Each row is a point. Each copy is the shape, with its points in the same order, turned, moved and blurred by noise. Is it also mirrored, or only turned?

Shape (9 x 3):
[[-31 -27 -18]
 [  8 -33  25]
 [ 19 -37  -7]
 [  7 -40   8]
 [ 25 -31  55]
 [-14  -2  22]
 [-18  -9  10]
 [-32 -14 -19]
 [  9 121 -17]]
Copy 1 (9 x 3):
[[  -1   39   23]
 [ -36  -11   18]
 [ -44   18    1]
 [ -40    9   17]
 [ -46  -45   16]
 [   0  -10   11]
 [   1    3   13]
 [   8   36   18]
 [  75  -11 -100]]
Copy 1 is: only turned
Copy 2 (9 x 3):
[[  27  -37    8]
 [ -13   -5   41]
 [  23    8   34]
 [   9   -7   44]
 [ -39    3   59]
 [ -17  -21    8]
 [  -6  -24   12]
 [  26  -39    1]
 [ -43   25 -108]]
Copy 2 is: only turned
Copy 3 (9 x 3):
[[  -5   21  -46]
 [  27    7   -1]
 [  11   36    0]
 [  14   27   -5]
 [  48  -11   30]
 [   7  -28  -15]
 [   1   -9  -18]
 [ -11   21  -39]
 [-117  -66   29]]
Copy 3 is: only turned
Copy 4 (9 x 3):
[[ 18 -28 -31]
 [ 38  30  -5]
 [  7  24 -28]
 [ 21  17 -30]
 [ 55  48  13]
 [ 32  -9  10]
 [ 25 -19  -4]
 [  9 -36 -24]
 [-53 -47 103]]
Copy 4 is: only turned

Shape (10 x 6):
[[ -37   14  -13   -9   12  -23]
 [ -25   16   21  -47   -1  -26]
 [   8   54   -7   17  -66   -2]
 [  61   18  -16   23    1  -40]
 [-108  -51   46   37  -31  -45]
 [   4   26  -42  -29  -39   49]
 [ -50   27  -21  -26   31  -42]
 [  10   36   11  -31   76   49]
 [ -97   83  -32    4  -20   14]
 [  64  -35   11   -7   20   28]]
Copy 1 (10 x 6):
[[ -33   21  -22   16   24  -16]
 [   5   18  -54   -1   22    2]
 [  17   45   31   76   24   29]
 [ -53   38   -1   55  -32   66]
 [  11   50  -12  -23  -25 -101]
 [  11  -32   28   66   52   30]
 [ -57   25  -45   12   37  -19]
 [ -51  -11  -10  -44   58   59]
 [ -12   25   17   32  108  -54]
 [ -24  -31    3  -11  -43   78]]
Copy 1 is: mirrored
Copy 2 (10 x 6):
[[  3 -10  50 -29   6   1]
 [-10  23  47 -18 -33   8]
 [-21  54   3 -26  17 -62]
 [ 47  37  21  26   4 -45]
 [-43 -85  58 -60 -53 -69]
 [-11  49 -32 -47  34  -1]
 [  2   0  67 -34  12  25]
 [-25  14   4  42  14  68]
 [-68   5  57 -77  66  -4]
 [ 24  17 -51  36 -24  -3]]
Copy 2 is: only turned
Copy 3 (10 x 6):
[[  6  40   7 -28  42 -13]
 [-11  44 -32 -20  49  17]
 [ 34  74 -15  36 -26  -9]
 [ 67  24 -51  14  23 -60]
 [-57  52  71  55  96 -20]
 [  0  24 -18 -10 -58   3]
 [  0  55  10 -59  55  -6]
 [ 49 -40 -13 -51  18  46]
 [  9  96  68 -39  -9  36]
 [ 25 -53 -58  15  12 -20]]
Copy 3 is: mirrored

Shape (15 x 9):
[[  41   -4  -61   -6   35   28    7    2   41]
 [ -55    8 -109   23   -3   86  -28    3    4]
 [  -8  -26   31  -70  -28  -15    4   17   24]
 [  40 -109  -90   41  -29   -4  -11    5   -3]
 [  17   14   32  -65   48    7  -25  -34  -97]
 [  27    0   12   36   31   37   87   24  -82]
 [ -96  -82   43  -35  -39   45   11   26   42]
 [ -61   -3   48    9   33  -16   47   26   21]
 [  28   -3    1  -71   22   -1    0  -80   17]
 [  32  -24   32   55    4  -17   33  -20   10]
 [  38  -10   13   -5  -25   -3  -13  -14  -12]
 [  29   -2   62   45   27   34  -26   23  -12]
 [ -20    3   18   16  -33  -14   74  -28    4]
 [  27   16   49   53   37   35   14   11   36]
 [  25  -18    4   12  -52   30   49    9   39]]
Copy 1 (15 x 9):
[[ -34   32  -75  -18  -47  -33   46   -6   29]
 [-102   24  -97    0   21   19   91   38  -19]
 [  34    8  -10  -20    6   37   -3   14   72]
 [ -79    2  -42   50   25  -37   76  -64   69]
 [  77  -15  -38   -3   48  -49    8   32  -52]
 [ -26  -52  -33    6  -30    4   -3  -73  -72]
 [ -34  -45  -44  -32   65   69  -26   31  100]
 [ -51    6  -14  -63    0   20  -69    3   10]
 [  50   50  -82    7    6  -34  -16   26   36]
 [ -49    3   -7   27  -43  -36  -53  -34   28]
 [   3   10  -11   50   -7  -13   20   13    7]
 [ -31  -62    8   22  -34  -37  -10   35   13]
 [ -22   29  -18   24    2   46  -58  -31    4]
 [ -52  -36  -35   10  -71  -16  -37   33   11]
 [ -32    9  -32   34  -31   48   -7   -4   50]]
Copy 1 is: mirrored
Copy 2 (15 x 9):
[[ -18  -10   13    8   62  -35  -47   52   48]
 [  -9   29   42   80   10   26 -108   98   50]
 [ -52   24  -12   25    1   -7   55   30   -4]
 [ -30  -15    9   10  -66 -103  -69   76   53]
 [ -57  107  -36  -10   31    2  -45  -31  -37]
 [  28   11  -16  -10   13  -21  -77   11  -99]
 [ -51  -12  -52  114  -39   12   47   82  -13]
 [  37   12  -23   86   10  -11   29    0  -31]
 [ -28   53  -68  -22   46    2   -1   26   53]
 [  23  -31  -44    8   -9  -32  -30  -21    6]
 [ -45   17   -7  -13  -15   -5  -31    2   19]
 [ -35  -26  -13   51   17   -8  -62  -52  -19]
 [  52    4  -31    0  -36    9    4   26  -12]
 [   7  -60  -26   45   47    7  -42  -33   -4]
 [ -10  -56  -11   -5  -12    1   -5   60    7]]
Copy 2 is: only turned

Shape (16 x 12):
[[-10 -10  21 -45 -56  36 -24 -22  51  20  31  -8]
 [-13 -21  36  24  20 -14   9 -54 -63  33  87  11]
 [  2  15  67 -15  48   7  44 -16 -23  45  65  12]
 [  1  56  74 -29  15 -26  58 -39 -59  20  38  21]
 [ 24   0 -19  30 -19 -17 -53  69 -45 -32   9  85]
 [-31  34 -15  25  -7 -53   4 -18 -20 -24 -29   4]
 [ -2  42 -54  -2  27  14  30   9 -30 -29  -7  -3]
 [ 52 -25 -19  70 -39  46 -93  22  32  49 -41  96]
 [ 29  20  29 -38   3 -38  14 -43 -84  77  47   9]
 [ 92 -37 -28  40 -52  -1 -48  23  24 -18 -10  40]
 [  1 -40 -10   8   4 -15  25  47  -1  18 -28   4]
 [-19  18   7  30 -20 -11  -9  66 -26 -27 -44 -27]
 [  8 -73 -18  -1 -68  51 -27  13  17  -4 -48  74]
 [-31  25 -35 -14  -6   9 -17  41 -42 -15 -29 -36]
 [ -6   9 -40  14 -11 -46 -18  47   5  20  10  57]
 [-20  17  44 -67  73 -38  -3 -42 -37  -6  12 -26]]
Copy 1 (16 x 12):
[[ -28  -35    1  -28  -29   78   -3  -49   -1  -58    6  -25]
 [ -32  -55   -4   -4  -30    6  -41  -32   22   17  102   75]
 [ -61    5  -50   31  -30   10  -14  -46   38   -2   77   48]
 [ -30   27  -77  -26  -14  -22  -13  -57   18   -7   90   58]
 [  71  -57  -15   14   42  -18   13   15   34   40   28  -44]
 [  22    6   11  -45    5  -50  -27  -32   -2   16   -8   24]
 [  18   47   20  -12   33    9   17  -26   27   33   -2   41]
 [  30  -52   39    9  -58   14   28   67    5   18   26 -121]
 [ -69  -16  -63  -55   -5   17  -21  -23    6   48   96   37]
 [  33  -68   12    8   -1   18   54   46  -51   11   -2  -45]
 [  -7   -8  -20   18    5   16  -37   32    3   16  -32    9]
 [  62   -4  -35   -7  -13   -1  -18  -25   10   38  -54    9]
 [  44  -40   17  -21  -16   54   -5   80   17  -53   -2  -53]
 [  36    8   -8  -41   10   34  -13  -36   42   50  -45   19]
 [   5  -21    5    8   47  -13  -32   -5    4   30   12  -49]
 [ -72  -14  -40  -47   -2  -26    7  -58   68    2    3   76]]
Copy 1 is: mirrored
Copy 2 (16 x 12):
[[ -28   -6  -47  -50   13   35   -5   -5  -66  -15   28   16]
 [  12   58    4  -65  -55   17  -88  -23   46  -23   39   -3]
 [  -9    6  -33  -73  -84   42  -35   13   58   -1   31  -15]
 [ -17   62    0 -104  -71   13   -2   34   66  -11   -2  -27]
 [ -64  -16   73   -6  -14  -58  -17  -17  -22   53   39  -65]
 [  30   46   22   -4   14  -32    1   22   15   34  -19  -33]
 [ -31    6    4   11  -26  -14   -4  -12   31   44  -62   -5]
 [ -91  -29   -1   62   40  -45  -68   61  -42   20   81  -56]
 [ -27   51    2  -88  -79  -34  -36   33   47  -28   31   32]
 [ -79  -31   15   33   57  -51  -11  -13   -7  -29   42  -38]
 [   2   -7  -15   41  -55  -24   19   -5  -10    3   17  -36]
 [   7    8   64   27  -21    4   29   17  -32   15  -22  -34]
 [ -78    2  -58   33   12  -38  -12  -14  -87    2   44  -78]
 [  -3   11   34    5  -34  -14   10    8  -36   37  -63   -2]
 [ -20   -3   11    3   -9  -45    7   10    6   66   56  -18]
 [  52   -6  -18 -108  -59  -18  -19   28   22   -6  -35  -16]]
Copy 2 is: only turned

Shape (15 x 12):
[[ 17 -51 -29 -45 -29   2  -8  -9   5  28 114 -17]
 [ -2  27 -34  12  41 -39  -1  29 -31 -62 -49 -24]
 [-12  72 -32  26 -59 -58 -31 -48  32  18  36  21]
 [-35 -41 -12 -32   1  -7   3 -29  46  40   5  81]
 [-45  24 -82 -12  40  -9  11  -9 -19  16 -22  38]
 [  3 -39 -36  39 -43 -73  48  42 -36  22  13   3]
 [-43  12 -20  76  49 -35 -96 -34  20  35 -15   9]
 [ 60 -35  14 -12  71   0  -5 -13  -5 -45 -28   6]
 [-22   4  10  34  69   8  53 -24 -12 -17  22  20]
 [-43  34 -46 -23 -18  38  -5 -23 -42  33 -69 -50]
 [-31 -68  -9  11 -34   8 -42  80 -29  -6 -29   2]
 [ -6  27 -39  59 -57  -3  -4 -26 -28 -16 -14  26]
 [ 34  14  32 -32   3 -23  52  38  28  72  85   4]
 [-71   1 -10 -28  -4 -42  34 -72 -45 -18   2  19]
 [-18 -33 -39  12 -48 -17  -9  19  42  22  44 -56]]
Copy 1 (15 x 12):
[[  5 -74 -19 -48 -21  66 -23  -3   4 -66 -13   5]
 [ 10  39  -3  39 -32 -62  50 -27  48  -5  15  12]
 [ 28  47 -16  -3 -76  70 -14 -56 -26  26 -20  52]
 [-35  34   5 -43  29  59  29   7 -64 -30 -37   9]
 [-22  82 -19 -34 -31 -17  26 -27  -8 -53  29 -14]
 [ -1  17 -67  20  37  18  -7 -66  55 -42 -12  44]
 [ 27  68 -40  32 -72  15  23 -56 -44 -21 -92 -57]
 [ 18 -18   1  25  12 -16  83  52  21   7 -12 -46]
 [-30  57   9  14 -11  19   0  32  53  -5 -18 -37]
 [ -2  26 -25  28 -11 -52 -35 -35 -69 -20  74 -31]
 [-25 -30 -85  10  20 -63  15 -20 -27 -37 -42  14]
 [-12  43 -79  15 -38  21   1 -22 -16  27  19  31]
 [ 48  -8  30 -53  40  46 -68  24  30 -41 -47  30]
 [-75  31  14 -15  -5  30   7 -61   8  27  33 -27]
 [  1 -39 -27  37 -33  34 -30 -30 -19 -89 -29  35]]
Copy 1 is: mirrored
Copy 2 (15 x 12):
[[-22 -18 -25  40  67  54  -5  12  23  32  23 -85]
 [  0  10  24 -61 -23 -43  46   9   7 -62   9  18]
 [ -7   0 -71  -1 -28 -23 -53  69 -41  27 -32 -22]
 [ 40 -37 -22  67  42   0 -38 -17  15  23 -10  40]
 [ 41 -37 -41  -4  -1 -25  -4  14 -11 -37  61  40]
 [  2   4  15  39  49   5  56  76 -45 -53 -22 -10]
 [-81 -16 -47 -17  -3 -61  -8  51   6  33  12  92]
 [-10   3  69  -4  10 -77  13 -36  57 -11  23 -14]
 [ -3  -4  37  38 -16 -11 -27  42  52 -41  63  29]
 [ 29  73 -34 -55  37 -15  -9 -12 -51  -9  71  32]
 [ 10  11  25 -25  53  31  91  13  10  29  -8  44]
 [ 40  10   1 -30  12 -23 -17  89 -26  17   5  12]
 [-16  42 -27 121  -8  29  19   7   3  -2  11 -67]
 [  8 -21  26 -10   9  21 -81  10 -40 -44  26  22]
 [-30  35 -49   2  68  37  15  39  24  -4 -19 -32]]
Copy 2 is: only turned
Copy 3 (15 x 12):
[[ -16  -35   27  -22    2  108  -23   -8    9   29   54   74]
 [ -14   10  -35  -26    6    3   43   29   47  -11  -89  -16]
 [ -18  -23 -107   27  -40   36  -40   32  -21    3   21   14]
 [  25  -20  -25    1   42    4   13   16  -90   14   13   57]
 [ -17  -30  -37  -16   25    6    9   33  -27  -59  -68   33]
 [ -46  -63  -42   42   61   19   58   17   43   49  -10   25]
 [ -20   19  -34   78  -23   58   20   39  -62  -20  -42  -50]
 [  31   65   13  -48   55   23   43  -14   11   21  -39  -16]
 [  33   11   10   15   18   -8   52  -36   10  -58  -22   10]
 [ -36   41    2   36   21  -16  -21   97   23  -39  -75   79]
 [  -8  -45   49   27   48    7   12   67  -14   85  -68   -3]
 [  15  -18  -62   49   28    9  -48   47   31    3  -31    0]
 [ -77   -2   11   -7   20    1   28  -60  -14   19   65   50]
 [  43  -11  -37   -5   11   -2   50   70   -3  -58   18   53]
 [ -25  -30  -12   42  -35   68    7    9    4   73  -18   69]]
Copy 3 is: only turned
Copy 4 (15 x 12):
[[  -7   34  -75   27   15  -43   93  -15  -38   67   21   47]
 [ -45   24    3   30    4   19  -49   22  -30  -78    3   58]
 [   5   17   10   19  -48  -28    6  -64   40   39  -43   13]
 [ -34   20  -81    5   63  -39   22  -63   -2    9  -22  -47]
 [   0   65  -66   41   14   16   -9  -61  -11  -73   -5   -1]
 [ -43   79   12   30    7  -53   73   23  -30  -37  -43   18]
 [  13    2  -52   20  -20  -24  -63  -41  -63  -12 -107   -2]
 [ -58   24  -39  -18   48  -32  -66   -6  -74  -23   36   48]
 [  27   78  -44  -18   57  -19  -47   18  -17  -22   -1    7]
 [  29    6    2   69  -22   33   -5  -42  -51  -64   42  -31]
 [ -62  -21  -55   14  -19  -10   41   49  -75  -62  -21  -20]
 [ -24   58    0   17  -58  -26   -9   -3    1  -13   -7  -32]
 [  24   24  -11  -56   82  -37   92  -27  -18   22    3   51]
 [   5   42  -20   80   47  -51  -20   -6   33  -26   20  -21]
 [ -13   17  -10   38   -4    9   69    0  -52   40  -33   25]]
Copy 4 is: only turned
